Each row is a point. The points of each table are mixes of a few directions, plus a little noise. Count the directions of each table, and those that both share. Where both have some left over, give the other angles between the two spaces (their principal angles), to ten degrees, smallest first.
In the rows, 100 means zero.

First (6 x 2)
[168 85]
[84 104]
[88 103]
[100 100]
[145 90]
[15 119]
Second (4 x 2)
[69 107]
[38 114]
[131 93]
[161 86]
Directions: first 1, second 1, shared 1

First (6 x 6)
[116 96 143 94 81 66]
[84 95 107 49 116 162]
[95 133 64 165 84 29]
[80 80 117 98 115 183]
[139 89 58 145 98 30]
[88 105 110 49 107 129]
Second (6 x 6)
[143 103 131 156 177 24]
[88 119 25 105 139 108]
[84 93 106 73 55 132]
[109 80 171 89 55 99]
[102 92 129 94 79 102]
[75 112 37 82 96 135]
Directions: first 4, second 2, shared 1; angles 50

First (11 x 11)
[70 61 123 82 82 93 80 86 96 94 131]
[95 107 101 138 132 127 111 100 134 140 104]
[76 62 134 99 94 88 51 128 80 105 123]
[86 65 115 70 96 142 92 93 98 73 125]
[110 111 88 105 121 144 125 92 122 101 96]
[94 85 101 92 118 164 120 81 127 94 117]
[80 78 110 83 79 83 93 80 96 92 119]
[147 133 73 66 86 96 108 124 58 46 58]
[78 73 113 97 107 133 101 83 121 106 127]
[127 158 70 132 94 27 117 104 93 125 56]
[137 166 72 136 91 5 101 128 73 124 44]
Second (9 x 11)
[119 138 81 89 148 133 114 117 87 133 87]
[139 144 62 84 85 105 160 67 108 60 60]
[97 93 81 78 70 47 63 112 64 87 107]
[73 70 94 93 101 105 69 99 102 115 138]
[76 63 123 117 83 104 92 85 125 93 122]
[109 111 81 90 97 103 114 89 101 90 94]
[115 138 132 119 179 141 99 155 82 167 78]
[88 71 131 112 55 41 67 111 85 76 100]
[84 71 115 118 81 122 121 64 145 80 114]
Directions: first 4, second 4, shared 2; angles 30, 80

First (9 x 18)
[49 73 103 78 141 104 131 125 100 102 103 68 52 86 58 78 97 122]
[25 60 105 67 160 105 146 137 100 102 104 52 29 79 38 68 95 133]
[147 125 97 121 62 97 71 77 100 98 97 130 145 113 139 120 103 79]
[130 116 98 113 76 98 82 85 100 99 98 119 128 108 125 113 102 87]
[76 87 102 90 119 102 114 112 100 101 101 85 78 93 80 90 99 110]
[62 80 103 83 130 103 123 119 100 101 102 76 64 90 69 84 98 117]
[149 126 97 122 60 96 70 76 100 98 97 131 147 114 141 121 103 78]
[176 141 95 133 39 95 54 63 100 97 95 148 172 121 163 133 105 66]
[85 92 101 93 112 101 109 107 100 101 101 90 85 96 87 93 99 107]
Second (9 x 18)
[105 73 103 123 125 103 77 97 84 97 109 94 70 123 112 109 100 103]
[72 108 98 87 64 145 99 75 122 134 104 79 86 89 118 128 97 138]
[109 123 86 106 102 103 125 91 95 87 87 117 100 56 96 73 75 90]
[110 130 71 100 115 129 131 79 92 88 89 123 78 37 109 61 59 98]
[98 58 150 135 84 23 63 134 95 70 99 81 158 195 61 151 151 73]
[95 63 138 154 77 56 68 105 92 98 94 74 110 149 84 149 121 97]
[98 118 72 72 126 141 113 90 101 75 108 120 98 92 110 78 88 102]
[97 132 70 74 109 145 126 81 106 88 100 119 94 61 110 73 75 107]
[116 93 111 49 97 56 97 148 114 162 109 94 106 99 101 78 135 90]
Directions: first 1, second 5, shared 0; angles 70

First (11 x 32)
[86 108 124 134 110 98 62 60 98 70 163 127 169 46 52 76 87 110 106 98 53 48 165 75 40 123 122 126 81 99 88 87]
[26 64 130 102 91 121 143 83 125 87 101 74 59 66 145 70 104 92 128 116 104 140 91 74 90 61 85 93 115 83 106 73]
[94 104 103 95 107 105 109 110 89 96 99 94 78 102 126 106 97 101 108 94 129 109 90 115 111 78 97 103 113 98 100 102]
[120 105 88 94 100 92 95 109 98 110 88 101 102 117 92 110 102 98 93 100 98 98 93 108 111 110 98 94 94 105 99 108]
[123 97 99 117 76 124 99 92 108 109 102 121 99 99 98 89 111 116 65 83 113 103 86 70 86 116 127 125 131 94 131 96]
[108 116 110 120 111 97 68 82 87 82 141 123 145 74 69 94 89 110 99 91 82 60 140 96 68 115 118 121 91 103 92 99]
[29 53 109 77 91 95 153 97 139 107 59 51 52 99 131 84 110 73 136 140 76 156 76 87 121 73 56 53 82 92 91 81]
[143 118 84 100 98 101 86 113 86 111 95 115 104 121 94 115 102 109 77 84 119 90 89 110 109 113 114 112 111 105 109 113]
[148 135 86 96 112 104 85 129 62 102 103 115 88 125 120 129 93 113 85 70 159 88 85 137 121 89 116 121 126 105 106 121]
[195 122 51 89 86 81 72 126 95 141 60 122 124 163 52 133 112 104 47 89 90 83 76 112 129 157 112 94 89 117 111 130]
[30 76 114 79 119 80 129 99 114 87 89 57 78 86 122 94 93 74 156 136 76 125 108 115 113 65 55 59 66 99 67 89]
Second (10 x 32)
[116 106 74 95 117 76 93 121 99 121 66 75 106 133 79 111 98 80 110 103 98 102 102 123 129 117 91 78 70 106 89 109]
[18 128 101 73 186 39 64 124 108 126 84 34 83 71 87 97 81 80 110 40 135 37 94 88 99 104 118 130 85 69 102 87]
[91 104 131 137 103 134 111 84 57 38 162 119 114 70 138 93 79 106 160 124 121 117 159 146 84 45 90 101 105 110 69 97]
[94 78 136 137 52 162 120 59 108 72 146 143 97 56 128 65 110 130 79 98 108 121 103 51 52 85 126 136 156 90 133 79]
[134 81 101 128 55 139 118 84 105 94 105 128 107 108 103 87 112 110 88 118 92 134 103 88 92 105 106 97 117 107 115 97]
[121 102 79 93 103 84 98 115 102 117 73 89 104 129 84 111 103 88 101 107 92 105 96 115 123 115 91 80 79 107 93 109]
[117 103 92 103 102 97 102 107 88 95 97 99 108 116 98 109 96 93 118 116 97 110 113 128 114 96 87 82 84 111 83 108]
[144 94 83 119 82 112 111 106 88 95 89 106 115 134 94 107 102 91 119 131 92 131 119 133 122 103 86 71 81 118 85 110]
[74 116 112 9 110 53 86 103 110 105 107 118 77 82 108 142 102 120 60 93 62 48 42 85 96 95 72 102 104 102 88 120]
[93 89 91 106 89 103 97 97 135 137 71 89 90 100 81 78 116 102 56 70 104 96 70 43 89 136 130 122 120 80 143 85]
Directions: first 4, second 4, shared 2; angles 90, 90

First (11 x 32)
[138 121 109 57 107 145 63 93 161 114 56 133 96 98 84 63 98 59 116 116 95 85 99 42 104 90 89 111 101 97 105 84]
[122 118 99 122 87 83 97 97 71 92 131 116 103 125 81 112 93 108 125 70 66 148 93 107 66 104 119 89 94 114 85 106]
[88 149 88 130 106 109 113 103 85 87 136 111 86 129 37 127 64 119 122 119 26 138 96 136 57 95 104 72 47 126 84 107]
[122 83 93 112 78 92 115 86 100 111 102 129 127 123 100 77 112 102 118 59 115 133 99 93 96 85 100 92 116 121 112 116]
[48 98 80 98 118 127 141 107 135 110 79 101 114 109 71 96 90 116 80 148 110 61 114 120 125 66 58 79 60 119 136 117]
[88 54 88 87 91 115 137 86 140 125 52 116 135 103 120 50 123 101 85 94 173 70 108 90 142 75 68 98 120 119 141 115]
[89 109 117 91 113 37 83 133 22 57 91 45 93 107 149 161 115 133 62 96 135 53 95 105 90 165 132 108 96 87 77 89]
[93 90 123 71 116 100 68 103 94 87 68 45 55 37 159 102 107 86 65 129 134 41 91 98 122 156 120 140 132 57 66 58]
[117 99 105 112 90 102 87 86 94 102 124 98 80 78 104 93 94 88 115 86 76 132 92 109 89 109 118 112 121 88 76 88]
[111 88 98 87 97 112 91 104 134 120 107 129 126 108 89 89 111 78 112 91 98 109 114 64 117 51 78 96 105 91 134 117]
[83 92 100 132 95 78 104 102 64 93 154 77 85 81 106 128 94 110 101 91 72 130 99 136 92 102 114 102 108 81 84 102]
Second (9 x 32)
[126 105 105 80 99 116 77 101 131 113 94 129 114 109 88 88 106 74 116 94 90 109 106 58 103 74 90 101 104 95 115 104]
[30 92 99 110 139 47 136 102 26 62 66 7 92 66 174 148 106 132 54 141 118 63 86 172 92 195 130 103 119 126 54 65]
[89 100 94 95 119 95 107 93 108 107 90 101 131 99 111 106 108 78 113 109 69 127 103 95 95 94 95 91 118 124 103 95]
[87 99 95 95 119 93 107 95 102 102 89 94 125 97 116 108 107 84 106 112 77 118 102 99 96 102 98 93 116 121 100 93]
[134 100 95 112 68 131 93 95 135 122 137 156 97 122 45 70 89 95 128 70 89 130 107 80 103 39 82 93 81 86 127 129]
[78 96 86 105 123 93 122 87 107 111 97 101 143 100 110 108 107 77 120 112 53 147 104 107 91 88 93 83 122 139 104 98]
[111 97 93 129 68 117 111 97 106 110 141 128 81 114 56 82 84 121 110 76 103 116 102 116 101 67 92 95 76 87 110 123]
[85 98 101 107 102 88 109 102 79 89 98 77 88 93 113 110 98 117 85 106 113 85 95 122 99 124 108 103 97 99 88 94]
[159 113 132 68 63 119 37 129 104 84 89 108 28 102 86 81 94 123 68 80 187 6 95 52 121 117 110 137 65 22 98 99]
Directions: first 6, second 3, shared 2; angles 90

First (9 x 32)
[85 124 109 110 74 95 104 115 155 113 82 111 105 48 162 56 104 105 133 81 78 80 109 98 60 137 102 85 130 135 138 101]
[95 108 103 103 91 99 101 105 118 104 94 104 101 83 121 85 101 101 110 93 93 93 103 100 87 113 100 95 110 112 112 100]
[123 63 87 85 139 107 93 78 16 79 128 83 93 181 5 168 95 93 49 129 133 131 86 102 161 44 98 123 55 46 42 98]
[102 96 99 99 104 101 100 98 92 98 102 99 99 108 91 107 99 99 96 103 103 103 99 100 106 95 100 102 96 95 94 100]
[101 97 99 99 103 101 100 98 94 98 102 99 99 106 93 105 100 99 96 102 103 102 99 100 104 96 100 102 97 96 96 100]
[83 127 110 111 71 95 105 116 163 115 80 112 105 40 170 50 104 106 137 79 76 77 110 99 54 142 101 83 134 140 143 101]
[121 66 88 86 135 106 94 80 24 81 125 85 93 172 15 160 95 94 55 126 130 128 87 102 155 49 98 121 59 52 48 99]
[89 118 106 107 81 96 103 111 141 110 86 108 104 61 146 68 103 103 124 86 84 85 107 99 71 127 101 89 122 126 128 101]
[100 99 100 100 101 100 100 99 98 100 101 100 100 102 98 102 100 100 99 101 101 100 100 100 102 99 100 100 99 99 99 100]
Second (8 x 32)
[104 90 118 80 98 90 97 91 99 94 93 90 95 107 104 97 107 90 98 90 109 108 97 90 89 108 103 90 97 92 101 102]
[125 102 107 100 92 116 93 62 67 109 109 77 110 137 84 91 97 99 76 119 114 86 83 106 103 71 92 114 96 97 83 116]
[113 131 87 66 77 107 144 47 97 45 82 46 86 83 66 118 80 115 95 148 74 67 106 93 100 82 95 80 125 147 49 167]
[89 128 115 113 114 83 104 108 105 115 95 82 96 80 126 119 110 90 121 89 89 98 73 78 76 128 116 97 80 72 102 95]
[71 158 115 119 75 86 119 107 168 121 73 86 105 32 183 66 103 102 150 82 64 68 94 81 30 154 115 75 128 134 141 114]
[95 65 111 85 107 95 85 106 88 103 102 109 100 139 91 101 103 83 86 81 133 128 105 95 103 98 106 88 88 79 118 84]
[131 62 105 92 105 105 75 118 82 99 118 135 96 99 83 89 116 103 88 87 109 115 102 125 141 88 76 136 91 80 79 75]
[74 64 39 147 132 117 86 163 96 115 131 173 111 124 65 119 81 115 86 104 112 130 138 131 157 73 97 115 94 98 121 49]
Directions: first 1, second 6, shared 1

First (8 x 32)
[113 20 21 86 58 110 123 19 105 5 98 88 103 124 149 32 40 120 73 72 88 132 176 126 80 115 154 96 97 48 114 118]
[127 77 45 101 78 128 79 68 125 69 94 83 100 117 135 62 70 114 99 52 103 115 129 120 77 105 126 105 90 67 100 140]
[73 104 138 95 112 72 130 113 75 108 105 114 99 89 74 122 118 90 93 145 93 90 89 86 120 98 86 94 110 121 104 60]
[67 112 154 96 119 65 133 124 69 120 108 119 100 83 65 133 127 86 95 156 93 85 79 81 127 95 77 93 112 131 103 51]
[50 84 156 85 113 45 166 104 50 88 112 127 101 82 63 126 117 86 78 182 83 90 99 81 135 100 86 86 120 129 112 24]
[92 100 112 98 102 91 109 104 92 101 102 105 99 96 91 106 104 98 98 115 97 97 97 96 106 99 96 98 104 107 102 88]
[155 157 71 124 105 161 8 136 156 159 88 73 98 109 120 103 109 105 140 17 126 96 63 111 67 93 90 118 79 90 79 181]
[125 145 101 114 111 129 49 133 127 150 94 89 98 100 101 114 115 99 126 64 116 91 67 100 87 93 84 111 91 106 87 138]
Second (10 x 32)
[89 168 61 51 143 114 94 120 93 143 123 70 123 134 128 69 81 134 143 65 85 132 111 63 78 98 130 106 101 128 109 75]
[126 47 95 149 53 103 81 38 173 45 70 133 98 108 115 88 109 99 59 72 140 65 103 122 113 106 93 124 90 67 107 179]
[100 117 49 98 91 114 84 102 116 128 123 106 150 108 117 93 90 104 110 47 74 94 80 105 95 88 106 98 100 137 90 92]
[69 39 112 129 86 56 174 56 81 26 100 140 124 80 67 111 119 99 65 150 70 63 87 104 145 116 79 94 125 117 110 59]
[125 28 154 147 64 91 99 57 125 27 54 115 36 83 87 107 114 84 56 143 152 83 125 125 111 115 85 111 92 28 108 165]
[130 124 91 69 133 139 79 142 50 109 91 26 43 98 109 82 73 114 146 106 98 161 138 104 52 112 122 86 92 47 92 105]
[90 162 98 81 134 104 87 115 121 139 106 97 117 125 109 92 110 124 125 78 111 100 87 64 97 98 105 117 99 129 111 103]
[46 126 125 63 136 59 160 119 49 117 125 111 122 101 77 112 109 107 105 152 69 103 95 62 122 99 100 90 119 151 113 13]
[108 76 129 82 67 101 71 122 86 136 103 101 63 85 109 118 79 54 76 117 121 123 127 127 84 73 108 82 82 78 87 102]
[118 110 87 133 92 120 73 129 103 131 106 101 121 76 84 130 117 85 114 73 79 77 49 123 102 94 72 92 100 121 74 106]
Directions: first 2, second 6, shared 2
